Every row gives one point. Two turns around zero, p and q, are shown by what they do to some points. Where does a point land after both, in the order given? Backwards means that the second turn is done in reverse. Each puzzle has new turns, and all numbers are rounded.
In the rows, zero is written as 128.

Turn p:
[141 104  95] => [115 120  88]
[126  69 155] => [ 91  75 138]
[154 164 155] => [176 126 148]
[ 91 175 107] => [130 191 138]
Turn q:
[ 81 113 105] => [102  81 136]
[123 155  94] => [130 107  90]
[ 89  89 156] => [ 95 118 179]
[131 110  85] => [154  89 125]
[167 134 151] => [150 168 129]
[177 167 178] => [138 205 110]
Where do these land?
q, then p backwards: [122  77 120] => [133 130 180]
q, then p backwards: [186 142 125] => [153 177 104]
q, then p backwards: [ 95 132 138] => [106 101 129]
p, then q: [169 150  93] => [175 116  96]
q, then p: [ 68 138 164] => [ 82 161 171]

Turn p:
[133 154 109 150] => [146 150 136 154]
[120  90 110 100] => [ 86 137 117 102]
[ 66 150 127 127] => [127 121  72 162]
[ 92 134 174 173] => [185 104  87 125]
[179  78 140 138] => [134 134 166  66]
[178 161 108  80] => [ 90 122 190 159]
Turn q:
[175 125  90 165] => [128  83 157  81]
[ 85 135 118 134] => [152 119  97 148]
[122 121 161 124] => [103 145 116 140]
[ 95 164  96  83] => [189 145 139 164]
[175 163 176 159] => [ 64 100 166 148]
[116  61 128 102] => [131 177  93  87]
Where do these land?
p, then q: [ 85 123 136 167] => [157 110 165  99]
p, then q: [193 132  72 126] => [ 86 125 129 203]
q, then p: [ 97 129 158 166] => [124 176  97 120]
p, then q: [102 134 123  93] => [149 115  92 123]
q, then p: [185 138 175  89] => [163  72  88 162]
p, then q: [ 88 145  75 123] => [158  71 120 149]
q, then p: [146  96 155 131] => [108 119 100 156]

Turn p:
[113 117 137  92 116 149 137 173] => [ 91 128 124 103  97 161 129 148]
[109 182  84 141 128 108 159 112] => [110 119 131 159 157 138 128  60]
[112 163 147 160 127 141 140  83] => [144 111 107 109 151  94 141  83]
[224  73 140 145 100 158 125 112] => [215 164 157  84 129 142  92 165]
[ 86  31 144 107 167 106 142 145] => [ 88 115 110 145  85  93  61 195]
[148 147 138 116  92 102 113 128] => [155 141 106 143 126 158 153 127]
[ 83 133  88 187 121 130 113  94] => [107 136 116 138 205  90 121 109]
[130 202 123 162 138 115 123 147] => [119 153 143 145 133 118 180  71]
[147 105 151  41 164 142 101 158] => [122  84 159 126  66 157 147 192]
Turn q:
[172  83 131  99 174 139 169 111] => [ 94 187 126  89 153 127 129  81]
[176  90 104  73 163 130 102  92] => [109 178 150  52 134 143  93 130]
[135 104 119  74 172  78 102  93] => [100 146 127  77 175 143  72 154]
[ 97 203 139 150 108 141 128 115] => [153  56 132 137 130 134 172 139]
[131  80 130 118 118 154  93  86] => [172 161 157  96 129 108  98 127]
[109 184 151 198 129 117  98 153] => [130  39 127 168 101 117 119 117]
[127 155 102 153 103 128 126 170] => [115 110 130 165  86 135 147 147]
[115 110 148  96 122 176 182 207] => [125 176  47 146  98 110 181 113]
[ 69 153 105 185 124 113 137 143] => [115  81 139 185 133  87 145 155]
[154  67 164  98  98 125 132 117] => [167 191 116 127 141 150  98 105]
[121 179 116 164  97 106 139 120] => [129  82 155 167 132 152 153 140]
Where do these land?
q, then p backwards: [136 102 101 152 139  71  98  88] => [136  83  61 133 155 147 144 128]
p, then q backwards: [ 95 173 125  87 104 179 135 132] => [163 195 136 107 165 127 146 118]
p, then q: [155 133 127 127  94 172  97 130] => [110 145  89  92 122 140 157 109]
p, then q backwards: [106  98 108  94 197 163 190 136] => [160 143 100 182 180 104  60 128]
p, then q: [160  88 119 110 140 112  85 120] => [111 124 101 156  81 135 115  94]
p, then q backwards: [ 92 128 118 157  93 153 179 127] => [157 106 162 104 186 112 130 126]
p, then q: [168 174 150  87 162 138 165  90] => [177 189 161 124 144 152 109  88]
q, then p: [126 143  90 183 164 120  85 100] => [130 134  69 136  96 102 132 186]
q, then p: [ 88 107 196 130 128  72 186 167] => [111 139 193 164 195  72 107 101]
q, then p: [143 125 168 165  97  90  75 129] => [170 157 141 104 165 108 146 183]
q, then p backwards: [138 138 106 117  90 138 113 189] => [137 114 166  90 125  89 124 168]
